Each row of a before or after table is a point. The points were changed in one or more steps. Then noise was added and the rows were shuffled. The steps act on columns, c1 being the first. Write out the steps. A step turns or swaps two columns, mirrors them in a line or flattens them onto one, adds a multiple of one to another, or multiplies or shifts one. Angles are multiples of 10 degrees, from the lower column toward the higher: turns from -170 to 170, lines from 10 to 170 but not 90. Use the fewest steps. Two steps may share a column if one is a turn and the other turns, adds or multiplies; they go together, in the order done. Otherwise the lowest column goes first.

Before, 12 rows:
[[-20  53]
 [ 40  -7]
 [ -9 -28]
 [-12 -18]
 [ 26 -25]
 [-15 -26]
 [-18 -27]
 [  8  14]
 [ -3 -27]
 [  2   9]
 [ 60 -14]
 [ 20 -32]]
After (12 x 2):
[[-26 -19]
 [-29  -9]
 [-18 -14]
 [ 13   9]
 [ -6  40]
 [  8   2]
 [-11  62]
 [-30  19]
 [-25 -14]
 [ 53 -22]
 [-28  -1]
 [-24  24]]
Steps: swap c1 and c2

Before:
[[ -6  -1 -14  -6  10   2]
 [ 20  12   2   4  -5   2]
 [ -3   8   3  11 -11  -5]
 [ 15   2  -1  10 -13   3]
 [ 10   0  -7   7 -16  22]
 [  8   3   1   8  -4   9]
 [ 11   8   0  13 -10  -8]
 [  0  -5  -5 -11  -8  -5]
 [  1  -4  -9  -6   6  -7]
 [  0  -3 -15  -9   5  -4]
 [  8   6  -2   8 -16  12]
 [ 19  14  -6  -4 -13   1]
 [-19  -4  -4  -7   4   6]
 [-10   1 -17   0  -1   7]]
After, 14 rows:
[[ -9  11   6   8 -17   2]
 [ 33  13   7   8 -17  -3]
 [ 24   8 -12   6 -26   2]
 [ -1 -11   3  -5 -13  -6]
 [ 45  10  -4   2 -21   0]
 [ 57  -4  -2  14 -21  -5]
 [-57  -7  -7  -4   6  -2]
 [ 24   8  -8   3  -7   4]
 [ 30   7 -23  -1 -26   1]
 [-18  -6  -7  -1  16 -13]
 [  3  -7   4  -3  10 -11]
 [  0  -9  -2  -3   8 -16]
 [-30   0 -12   1  -2 -14]
 [ 60   3  -2  13  -8   2]]
Steps: multiply c1 by 3; swap c2 and c4; turn c3 and c6 by 70 degrees; multiply c5 by 1.6

Before, 12 rows:
[[-11  -8  -7  -1   2   1  -7  -4  35   9   0]
 [  0   0  24 -18 -34   5   2   3   6  -1  -8]
 [-10   5  13 -35 -25  11   8 -13  -2  -3   1]
 [ -8   5  38   1  -3  26 -18   2  12   4 -17]
 [-12  -1 -10 -11 -21  28   7   3  -6   7   5]
 [  7  -4   1   6   6  14   3  -5  -2   2 -15]
 [ 13   3  -8   1   7   3 -16   3  -2   6   0]
 [-12   2  15   8  -8   1  -5  -9   7  -3  -3]
 [ -4 -24 -13   1 -10   5  -9 -16  -9  -5 -10]
 [ 37   7  -3  -1   1  24 -12  -7  10 -21   8]
 [-12 -26   2 -15   2   3   1  -8   2 -60 -12]
 [-10  12  -9   1  -4  12 -13  -4  27   2 -14]]
After:
[[  3 -26   1  -9   2 -13   3 -16   2 -59 -12]
 [ 13  -4  -1  -4   5   8   2   5  -2   2 -15]
 [ 10   5   4 -13 -26  -9  13 -35  -2  -4   0]
 [ 26   5  35   3  -3  -8  21   1  12   4 -18]
 [  2  -9  -1  -5   2 -12  -8  -1  35   9   0]
 [  1   2  12  -8  -8 -12  10   8   7  -3  -4]
 [  4 -24  -5 -16 -10  -4 -14   1  -9  -5 -10]
 [ 24   7   4  -7   0  37  -7  -2  10 -21   9]
 [  4   3   3   2   7  13 -14   0  -3   5  -1]
 [ 12  11   3  -5  -5 -10 -13   2  27   3 -14]
 [  6   1  15   3 -33  -1  19 -18   6  -1  -9]
 [ 27  -1 -10   3 -22 -13  -3 -11  -7   7   6]]
Steps: swap c1 and c6; multiply c7 by 0.7; turn c3 and c7 by 50 degrees; swap c4 and c8

Before:
[[  7 -14  20  -7  35 -41 -11 -26 -23  23  31  29 -30   2  16  42  11 -28]
 [-11  -9 -12   8  -8 -18  39   1 -47  31 -16   8 -34  24   0  13  12 -13]
 [  9   4  32 -14 -20   6   9  21   7 -26 -17  -3  11 -37 -25 -20 -28   8]
 [-10   5 -33   6 -23 -14   9 -20  -2  23 -12  35 -18   5  -4   4   9   9]
 [ -9   7 -18  -8   8 -11  -5 -15 -56  23 -13  35  -5  22   7 -21  11 -19]
 [ 45  19  21 -15 -26  12   8  11 -10   4  14  -6   9 -23   1  -6 -38  35]
 [ 37  -5  46 -30  -3   3  -8  -7  28  -4  -1 -37  30   7 -21   4 -32  23]
 [  2 -16 -15  45  -6 -15   4  -7 -31  11   0  24 -31  25  18 -27  24 -14]
 [ 36 -19  26 -31 -16   9 -24   8   9   4  41 -25  35 -12 -13  53 -22 -32]
 [ 28 -14  28 -57 -14  21  13  16  30 -11   4 -15  11 -20  26 -30 -13  17]
 [ -3   2   2 -13   7 -37 -26  -7  -7  16  16  -9 -25  16  31  25 -29 -39]
 [ 13  42 -19  24 -14 -24  39  -5 -25   4 -22  14  10   7   3   1  30 -13]
 [ 47  -9   0 -27  19 -21 -35  -9  -3  23  19 -43  -8 -30 -17  42  -6 -29]]
After:
[[ 12  43 -13  23 -16   3  37  25 -29   6 -22  -2  10   5 -58  15  28 -15]
 [ 35 -18  -8 -30 -15   4 -24 -11  26   4  43 -51  36 -11  16 -24 -21 -32]
 [ 49  -7  -3 -26  21   1 -34  21  -2  24  17 -41 -10 -33  -6 -43  -7 -28]
 [-11   3  16   6 -25 -14   7  22 -29  24 -12  -6 -17   8 -11  34   9   9]
 [ -3   3  -6 -15   7   9 -26  38  -2  15  18 -23 -26  17  30  -8 -29 -40]
 [ 10   3  -8 -15 -22  18   9 -12  30 -27 -18  19  11 -37 -31  -2 -26   7]
 [  6 -16 -32  -6  34 -12 -11  47   5  26  30 -43 -29   4  39  29  11 -28]
 [ 37  -5   3 -31  -1  -7  -5   0  54  -4   1  -2  28   2 -14 -37 -32  23]
 [ 29 -15  12 -60 -14   7  11 -24  40  -9   5  32  11 -20  47 -12 -14  18]
 [  3 -16 -19  45  -7  -2   5  15 -28  11   0  24 -25  26  44  20  23 -16]
 [ -9 -11 -34   7  -8   5  39  17 -33  31 -20 -13 -35  22  14   6  13 -13]
 [-10   7 -40  -8   6 -12  -5  15 -42  25 -12  21  -8  23  -4  36  11 -20]
 [ 46  18 -21 -15 -25   7   8 -14  12   2  17   7   8 -23 -24  -7 -40  34]]
Steps: add -1.5 times c2 to c15; mirror c3 and c9 in the line at 60 degrees; turn c6 and c8 by -110 degrees; turn c12 and c16 by 90 degrees

Before (11 x 32):
[[  1  -4  -3  -8  -1  15  16  17   9  -7  -3   2  -6 -21  10  -7   9 -13
  -15   2  10   1 -17   6   1 -27 -13  -1  23   0  -1  -6]
 [-24   4 -19   0   6  -1  38  -2  24 -12   3  -2   7   0  -6   3  11 -12
  -13  -3  -4  -8   7  -8   2 -26 -17   1  14 -13   4  33]
 [ -2  14 -12 -11   1   1 -10  -4   3 -21   4   6   2 -33   7   9  13   1
  -13   6 -34 -15   8  -6  18  27  12   8   8  -5   4   6]
 [-27   5 -18 -15  -3   7 -12   0  23   0 -25   2  -5  -1 -53  -8  -8   4
  -20   5 -18  -1   1  -5  -6 -25  -8   7 -55 -13 -16   2]
 [  0  13 -16   1   3   3  -6  20   7 -60 -24  -6  -3  39   9  -5  -6   0
   10   6  -9   2  -1  10  26 -22  35  -4  -3 -11 -19   8]
 [ -3   8 -12 -14   4   7 -12  -1  14 -29 -10   7  -1 -19   9   0 -15 -39
   -5  33  13  -5 -23  -6   1 -27  -9  58  -8  -3   9   7]
 [  1   7  19  -4 -20  15 -10  -5  20  -8   8  -5  17 -31   6  -1  -4 -15
  -19  -3  16  20  -2 -10  -1   5 -14  22   8 -15  19  55]
 [ -2  12  17  -7   8   2   6  -8  13   0   6   2  -1  11   5  -7  10   5
  -15   6  16   1   6 -10  11  -5  -1  33  14   2 -10  23]
 [-15  -4  12 -16  -6   3 -12  39  13  -8 -29   0  15   1  11  -8   2   1
    3  18   9   4   7  31  -8  -2   0  -1  12  24  -5  -6]
 [-12   0   3 -10 -24   4  -4  -4   7 -13   3   6  18  -7   8  -4  12  -5
   14   8   2 -14  -9   6  21 -24 -17  -7  -3 -10  16   0]
 [-28   3 -16  19 -13   2 -14  -2 -31  -5   0   3  -8  -2  10   0   5   5
    0  -1  -6   7   7  -4  -7 -22 -16   0  13 -13 -11  -7]]
After, 11 rows:
[[-16  -3   5 -17  -6   3 -11  39  14   4 -29   0  15   1  11  -8  -7   1
    2  18   9   2   7  31  -3  -2  -1  -2  12  24  -5  -5]
 [-13   1   1  -7 -24   4  -4  -4   7  14   6   7  17  -8   7  -4 -11  -5
   14   8   2 -15 -10   6  22 -23 -18  -7  -4  -9  17   1]
 [-25   5  -7 -15  -3   7 -12   0  22  -7 -24   2  -6  -1 -53  -9  -2   4
  -21   4 -18  -4   1  -6  -8 -24  -7   8 -55 -13 -16   2]
 [  0  14  -6   1   3   4  -6  20   7   4 -43  -7  -3  39   8  -4 -60   0
   10   6  -9   2  -1  10  17 -23  35  -4  -4 -11 -19   8]
 [  1   6   7  -7 -19  14 -10  -5  19  -3  24  -6  17 -32   7  -2  -8 -15
  -19  -2  17  19  -2 -10 -55   6 -14  23   8 -16  19  55]
 [-28   4  -7  18 -13   3 -13  -2 -32   6   0   3  -9  -2  10   0  -4   5
    0   0  -7   9   7  -4   0 -23 -16   0  12 -13 -11  -7]
 [ -2  13  -6  -7   1   0 -10  -5   2  18  19   6   3 -32   7  10 -18   1
  -12   6 -33 -15   8  -6  13  28  10   9   8  -4   5   6]
 [ -3   7  -4 -13   4   7 -12  -1  14  -9   0   7  -1 -19   9   0 -31 -39
   -5  32  12  -8 -23  -6  -6 -27  -9  58  -8  -4   8   7]
 [  2  -3  -1  -7  -1  15  16  18   9  10   6   1  -6 -21  10  -7  -4 -13
  -16   2  10  -2 -18   6   6 -26 -13  -1  23   0  -2  -5]
 [ -3  12   7  -8   9   2   6  -8  12  10   0   2  -1  12   5  -7   2   4
  -15   5  16   0   6 -11 -12  -5  -1  33  15   2 -10  24]
 [-24   3  -8   2   5  -2  39  -2  23  13   4  -2   6  -1  -6   3  -9 -11
  -13  -4  -4  -7   6  -9 -31 -26 -17   1  14 -14   4  31]]
Steps: multiply c3 by 0.4; turn c4 and c22 by 10 degrees; mirror c10 and c17 in the line at 50 degrees; add -0.5 times c14 to c11; add -1 times c32 to c25

Before:
[[ -7 -11  11  -9  12  -9  19  13   7   5   5  -2   9  -8  -1  19  11   3
   20  -7   4  21   8  22 -30 -22 -12   3   7  10  12   2  11   2  -3  11
   -9   1   7  -8   4 -23 -11  15  -9   3 -22  -3  17  -1   2   2 -19   0
  -13 -10   0  -2 -13  15  -6  11  -6  10]
 [  2 -11   6   9  -1   3  -3  31   0   0 -17 -12   6  -1  19  -3 -16 -12
   10   4  14 -13   4  -3 -25  -3 -13  -9  -2  -5  12   7  -1  16  -4   3
    3 -14  20 -35   1  23 -19  -7   4   3   3   2  13  24  -3  -7 -13 -20
    0  -7  18  -5 -13   1   2   2  -1   1]
 [ -4  -4   6   4  14  -3  10  29   0 -20   0  -2 -13  -3  16   4   2 -20
   10   4   8  15  18   0 -15 -14 -23   7  -7   0  -5  -2 -15   1   0  -8
   -2  -3   5 -13  13  -4 -11 -12  -1   2   9   1  10   5 -16   2 -11  -1
  -16  18  -2  12  19  15  -1  13   6   8]
 [ 10  -9  20 -27   9 -14  20  12  -2  -3   5  23  -6   1   1   5   5  -9
   22   7  31 -11  -7   3  -5  -7 -12  -1 -15 -16   2   4  -5  15  16   0
    9  -4   0 -15  18  -5 -21  -1  -3  -2   6  -9   6   1  -3 -12 -17  -7
   -7   5  10  -3   2  19  -3   0  -7   5]
 [-52  -1  -8  12   6 -31  17   9   5   6   0 -30  -8  15   7  -9 -29  18
   -8  12 -12  -9  13 -20  -1   6  21   6   3   1  -2 -11  15   8   6 -11
    3 -15  -8  44   3  -9   4  18  41  -9  -6   5 -33  11  28  16   9  18
    2 -10 -27   5  -9 -33  -9  -9  10   6]
 [-16  13  -1   2  -3  -6   8   7   4  14  -4  -3   1 -14  10  -4  26 -17
   17  -1   1  18   4   9 -31   5 -22 -15 -11  -8  -9   2   3   5  -5   3
   -1 -11   8  -8  12   4 -24  -2   8   1   5   6  15 -11  -1   2  -6  -8
  -11   0  13   3   8   0   4   5 -16  -4]
 [ -8  -2   2 -13  -3  -5  -5  28  -7  -7   0  -1  13   0   9  -1   7   4
   20 -12  15 -15  -5   8  -2 -17 -12   6   1   5   6 -11  -7   5   1  -7
  -10  -2   9 -16   1  -6  -7 -16  10   7   3  -7  21   9  -4  -1   5   3
   -4  -4   1  -4  -6   9   9  16 -14 -15]
 [-54 -24 -13  39  -7 -23  -8 -16   7  -2   5 -13   2  -2   2  16  -4   7
  -19  18 -25   0  15  -6   4  13  11  -3  17   9   1 -17  15  26  11   4
    5 -23 -20  27   3  -4  -2   5  27 -24 -10  16 -23   9  40  16   4   3
   19   7 -19 -21 -22 -30   1 -15   9  -3]
 [ -2   2  24  -2 -16   3  27  11   9 -20  -7   9  -1   9   9  -4  15  -2
   -2  -1   5  -1 -21   4 -30 -30  -4 -14   8   2  -2  10  -5   5   1 -19
    3  -2  -1 -29   2  -2 -11   8  -4  -9  14   0  15  -1   4   8 -10   0
  -19   3  15   6   7  13   6  17  -9   2]
 [ -1   8   2   8   1  -7  -2  -7  11  -7  -5   8  -1   0  16 -15  20 -16
   20  14  13 -12   2   7 -24  -7  -8   4  -8   8   2 -16   7  19  -2  18
  -13 -17   1 -31   9   0  -3  11   2   8   9  -1  -3   5  -3   7  -8  -7
   -5 -14  -3  14   3  -5  -3  14   0  19]
 [-34 -18 -15  23  -5 -37   9  17   0 -13  -7  -7  10  11  -2   7  -3  15
  -14   4 -34   6  24 -11   9   4  19  18 -13  15  -3   0  18  17   5 -16
    1   3  -1  34  12   4 -19  10  34   7  -8   7 -21   6  36  26   4   9
   18 -16 -12 -11 -10 -31 -15 -14  17  -5]
 [ -3  10   1  -8   0   9   5  -1  -1 -10   2  10   9 -16  12  -9  11 -10
   11   8  -1   1   1   5 -22 -15  -1   2 -15 -12  -2  -2  -2  13 -12  -3
   18  -3  -7 -24   0 -24 -12   1  10 -22   2  -1   8  20 -15  -6 -30  -7
   -2   5  12   7  14   5   0  -4  -9   2]
 [-13   4  10   1   2  -5  13   9  -1  -6   9  18   1   3   5   6  -6 -19
   17  -1   9  -5  -4   4 -11 -21  -4  11  10 -19  13  13  13  13  -8   0
    4 -14   3 -15  12   1  -3 -17   3  11   0   7  18   0  -3   9 -33  12
  -10  10   5  -1  14   3  -3 -11 -15  -9]]
After:
[[-52   0  -9  13   7 -30  17  10   4   5  -1 -59  -8   0   8  -9 -28  17
   -9  12 -12   5  13 -29  -1   6  19   7   2   3  -1 -10   1   6   6 -10
    2 -13  -7  40   3  11   4  19  41 -12  -7   5 -32  11  28  15   9  20
    3  -9 -28   6 -10 -34  -9  -9   8   6]
 [-17  14  -1   1  -3  -5   8   6   4  14  -3  -6   1   8  10  -4  25 -18
   19  -1   2 -16   5  12 -31   4 -23 -17 -10  -9  -9   2  -7   4  -5   2
   -1 -13  10 -10  13 -11 -25  -2   8  12   5   6  15 -11  -2   2  -6  -8
  -13   0  13   4   8   1   6   6 -17  -4]
 [ -3  11   1  -7   0   9   4  -1  -3 -12   2  21   9  11  11  -9   9 -10
   11   9  -3  -9   0  13 -21 -16   0   2 -15 -13  -1  -2  -3  15 -13  -4
   17  -3  -6 -30   0  23 -12  -1  10 -15   2  -1   9  20 -16  -7 -30  -8
   -1   6  13   6  12   5  -3  -3  -9   2]
 [ -2   9   2  10   1  -8  -1  -7  10  -9  -6  16  -1   0  15 -16  19 -16
   20  14  15  12   2   0 -24  -7  -6   5  -9  10   2 -15 -10  19  -1  18
  -14 -18   2 -40   8   5  -4  10   2  -1   8   0  -2   5  -3   7  -8  -5
   -5 -14  -1  15   2  -5  -6  15   0  17]
 [ -6 -12  11  -8  12  -8  19  12   8   5   6  -4  10   2   0  19  11   4
   18  -7   5 -28   9  11 -30 -21 -12   3   7  10  10   1 -23   2  -3  11
   -9   1   8   0   2  15 -11  14  -8  24 -21  -2  17  -2   2   1 -18   1
  -14  -9   0  -3 -12  15  -7  11  -5   9]
 [-12   5   9   1   3  -6  12   9   0  -5   9  37   1   0   6   5  -4 -20
   15  -1   8   4  -3  -6  -9 -22  -3  11  10 -18  15  13 -13  14  -9   0
    6 -14   1 -13  11   0  -2 -16   1   9  -1   6  19   0  -4  10 -31  12
  -10   9   4  -1  13   3  -3 -10 -17 -11]
 [  2 -11   7  10  -1   2  -3  30   0  -1 -17 -25   6   1  19  -4 -16 -12
   10   4  14  20   4   0 -25  -3 -15  -8  -4  -6  13   5   3  17  -3   4
    3 -13  20 -36   0 -17 -19  -6   4  -9   2   3  13  24  -2  -8 -11 -20
   -1  -6  18  -6 -12   0   3   1  -1   1]
 [ -1   3  23  -4 -15   2  27  11   9 -19  -7  18   1 -10   9  -3  13  -2
   -2  -1   5   0 -20   1 -29 -29  -5 -14   7   2  -1  11   1   7   0 -19
    3  -1  -1 -30   3   0 -11   8  -5 -10  14   0  15   0   5   9  -9   0
  -20   4  15   6   6  11   4  16  -8   4]
 [-54 -25 -12  37  -8 -24  -8 -17   7  -1   4 -27   2   8   0  18  -4   8
  -18  18 -25   0  15 -12   4  13  10  -3  16   9   0 -17  -7  25   9   6
    6 -22 -21  36   5   3  -2   4  27 -24 -10  17 -24  10  39  17   5   2
   19   7 -20 -19 -23 -31   1 -14   9  -4]
 [ -7  -2   3 -13  -2  -4  -4  26  -8  -8   1  -3  12  -3   9   0   8   4
   20 -12  14  12  -4   9  -1 -18 -10   7   0   6   6 -11  -1   5   1  -8
  -10  -2   8 -17   1  12  -8 -16  10  -1   3  -8  20   9  -4   0   5   3
   -3  -2   0  -5  -6  11  11  16 -13 -15]
 [ -4  -4   4   5  15  -3  10  29   0 -21   2  -2 -13  -1  15   4   2 -20
    9   4   9 -16  17  11 -14 -15 -22   7  -7   1  -5  -3  11  -1   0  -7
   -2  -3   4 -10  13  -1 -11 -11   0  13  10   0  11   5 -17   3 -12   0
  -17  17  -3  13  18  16  -2  13   6   7]
 [-35 -19 -14  24  -5 -38  10  16  -1 -13  -6 -14  10   1  -1   7  -4  15
  -14   4 -34  -5  22 -21  10   4  19  19 -12  15  -4   0  -8  17   5 -16
    2   3   0  36  12  -5 -19   9  36  10  -8   6 -20   7  35  27   5  10
   18 -16 -12  -9 -10 -30 -15 -12  18  -5]
 [ 11 -10  20 -28   8 -15  19  13  -2  -2   6  46  -5  -5   1   6   6  -9
   23   8  30   8  -8   5  -4  -8 -10   0 -15 -16   2   3   3  15  17   1
    8  -4   0 -12  16   7 -21  -2  -2  -8   6  -8   5   1  -3 -12 -17  -6
   -7   6  11  -3   3  19  -3   1  -6   5]]
Steps: multiply c12 by 2; turn c24 and c33 by -140 degrees; turn c14 and c24 by -150 degrees; add 0.5 times c16 to c40; turn c22 and c42 by -160 degrees; add -0.7 times c22 to c46
